Rows are points. Examples show where two turns around zero, p and q, send a point. Write where each new point lands after one turn and then the other. Backwards means that the second turn is done in reverse. Each puzzle has new turns, and all numbers are rounded.
In the rows, 128 means zero.

Turn p:
[141 112] -> [146 119]
[ 81 129] -> [ 85 110]
[163 143] -> [154 156]
Turn q:
[ 98 117] -> [140  99]
[133 137] -> [119 133]
[163 105] -> [149 164]
[115 100] -> [157 116]
[131 182] -> [ 74 129]
Where do these land?
q, then p: [ 86 124] -> [151  92]
p, then q backwards: [157 156] -> [165 111]
p, then q: [141 104] -> [144 150]

Turn p:
[142  91  74] -> [170 147  79]
[118 105 148] -> [144 102 139]
[114 130 100] -> [122 129  97]
[136 151 163] -> [109 129 166]
[131 163 155] -> [ 96 133 158]
Turn q:
[124 151 122] -> [132 145 111]
[108 112 115] -> [115 106 116]
[177 151 147] -> [163 163 157]
[154  94 162] -> [126 118 182]
[ 97 145  77] -> [132 114  68]
[108 116 144] -> [101 123 134]
Where do these land?
q, then p: [122  85 109] -> [169 105 124]
p, then q: [135 124 182] -> [101 138 175]
p, then q: [105 157  99] -> [116 113  85]
q, then p: [150 146 122] -> [125 155 139]

Turn p:
[135  81  96] -> [ 86 167 125]
[148  86 147] -> [ 84 118 106]
[ 79 157 141] -> [154 106 175]
[115 145 132] -> [144 120 140]
[134 136 141] -> [134 115 121]
[157 163 110] -> [166 144 101]
Turn q:
[155 147 144] -> [138 163 134]
[122 113 197] -> [ 69 166 117]
[104 140 104] -> [145 103 108]
[113 122 100] -> [138  97 126]
[147 118  95] -> [150 111 156]
Where do these land?
p, then q: [162 145 131] -> [156 113 150]
p, then q backwards: [164 141 110] -> [118 168 138]
q, then p: [ 71 133 128] -> [105 177 148]
q, then p: [119  93  99] -> [ 84 113 132]
q, then p: [104 151 169] -> [159 163 153]
p, then q: [147 106 132] -> [135 103 115]

Turn p:
[104 104  99 142] -> [134  99  99 106]
[ 77 158 154 156] -> [150  82 176 124]
[163 130 134 139] -> [ 97 139 128 145]
[149 167  99 148] -> [ 86 133 148  97]
[140 104 154  92] -> [152 158 113 160]
[135 105 127  91] -> [149 157 103 135]
Turn q:
[164 132 147  95] -> [151 154 101  99]
[152 137 147 151] -> [129 103 102 112]
[133 161 155 142] -> [122 115  86 137]
[131 129 120 134] -> [120 124 131 123]
[ 93  90 159 137] -> [170 106 147 161]
[ 95 164  85 103] -> [ 81 171 139 155]
[127  83  83 134] -> [123 124 189 108]
Where do these land?
p, then q: [106 125 146 114] -> [133 117 116 101]
p, then q: [104  93 145 140] -> [129 105 155  97]
p, then q: [118 134 141 136] -> [143 116 126 124]
q, then p backwards: [100 117 126 116] -> [133 135 158 119]
p, then q: [213 109 142 117] -> [ 61 102 123 180]
p, then q: [104 171 122 141] -> [174 143 113 134]
q, then p backwards: [151 147  73 132] -> [160 164  93 146]

Turn p:
[109 113 125 150 115 118] -> [122  98 117 122 119 141]
[108  75 190 179 119 118] -> [ 50 103  92 121  96 157]
[124 137  84  75 135 115] -> [172 130 183 124 135 123]
[122 138 113 127 145  98] -> [140 111 143 134 111 105]
[114 133 136 130 157 131] -> [114 128 132 112 128 102]
[144 110 121 163 113 175] -> [112 121  92 137 175 148]
[139 145 128 154 109  82] -> [145 110 107 158  88 125]
[178 146 126  97 130 135] -> [145 173 142 161 141 123]
[113 154 129  78 130 181] -> [150 176 142  82 161 128]
Turn q:
[145 127 166 121 146 109] -> [167 109 143 133 127 110]
[140 173 124 119 148  93] -> [139  94 140 118 176 134]
[ 41 181 124 116  85 144] -> [ 66 165 177 183 164 156]
[123  89 117 162 131 135] -> [132 146  84 138 106 126]
[139  86 117 146 141 139] -> [135 130  90 123  95 126]
[148 107 122 117 151 149] -> [135 111 120 110  94 138]
[143 175 139 124  97 143] -> [129 155 169 103 154 138]
[145  87 115 119 124 111] -> [121 115 103 115 108  94]
Where do these land?
q, then p: [148  90 143  99 174 160] -> [131 134 121 147 135 203]
p, then q: [143 145 109 121 118 112] -> [150 140 118 106 134 122]
p, then q: [145 107 126 123 144  97] -> [145 157 123 153 130 115]
p, then q: [ 68 162 144  93 136 113] -> [110 115 184 103 132  81]
p, then q: [139 133 114 178 134 138] -> [116 112  77 132 128 129]
q, then p: [ 98  87 110 129  89 155] -> [174 106  99  95 104 132]
p, then q: [157 171 152 153 100 121] -> [104 147 101  90 166 143]

Turn p:
[127 139 174 118 104 110 143 100] -> [109 133 113 167 127 135 100  92]
[148 128 131 127 146 152 151 128] -> [123 123 133 106 109 116 142 103]
[123 154 131  98 113  99 152  89] -> [138 148  82 144 120 125  92 105]
[125 136 133 126 144  99 105 142] -> [113 133 132 126 149 114 107 152]
[151 110 106 137 129 152  95 149] -> [134 141 164 102 139 142 156 144]
[132 116 138 147 131 155 134 138] -> [120 111 147 127 121 130 154 119]
[145 101 119 163 126 130 133 151] -> [143 119 172 134 120 115 146 135]
[106 170 115 122 121 116 119 122] -> [124 146  86 138 137 122 129 149]
[ 95 133 121  90 118 116 134 136] -> [126 124  98 127 111 149 102 152]
[128  94 112 153 149 152 115 126] -> [148 101 153 108 146 131 154 128]
Turn q:
[112 126 135 131 120 151 128 139] -> [117 128 129 145 139 150 131 126]
[108 146 136 145 134 116 132 151] -> [116 134 140 143 151 116 112 146]
[131 151 108 106 144 131 114 111] -> [138 152 107 121 132 109 151 119]
[123 133 100 143 133 116 146  64] -> [129  96  83 134 105  84 137 116]
[118 146 143 101 119 118 119 121] -> [110 142 114 102 145 128 128 124]
[140 152 130 143 110 128 113 142] -> [110 152 133 133 114 130 126 151]
[131 129 119 130 117 125 151 146] -> [115 122 155 134 125 121 132 123]
[145 136 144 128 139 136 133 125] -> [133 143 127 130 120 129 111 114]
[143  31 137 125 136 132 116 152] -> [185  81 163 111 121 187 124 131]
Where do these land?
q, then p: [117 135 119 110  97 103 117 123] -> [126 111 112 118 101 137 105 146]
p, then q: [153 111 148 132 138 122 134 133] -> [124 124 105 109 136 138 107 131]
p, then q: [121 128  89 137 107 121 107 147] -> [122 158 169 142 123 128 117 125]
p, then q: [134 141 121 143 155 105 159 121] -> [134 115 131  92 117 104 127 152]
q, then p: [148 141 128 120 100 134 149 115] -> [138 124 101 154 127 151 121 127]
p, then q: [107  84 139 154  96 152 102 119] -> [148 118 131 170 112 160  96  97]
p, then q backwards: [112 135 149 153 153 144 109 133] -> [ 88 129 111 119 108 118 141 130]
p, then q backwards: [142 134 111 104 149 110 121 113] -> [134 138 153 112 148 105 118 119]
p, then q: [117 144 147  99 157 160 154 148] -> [106  92 124 110 152 139 169 123]
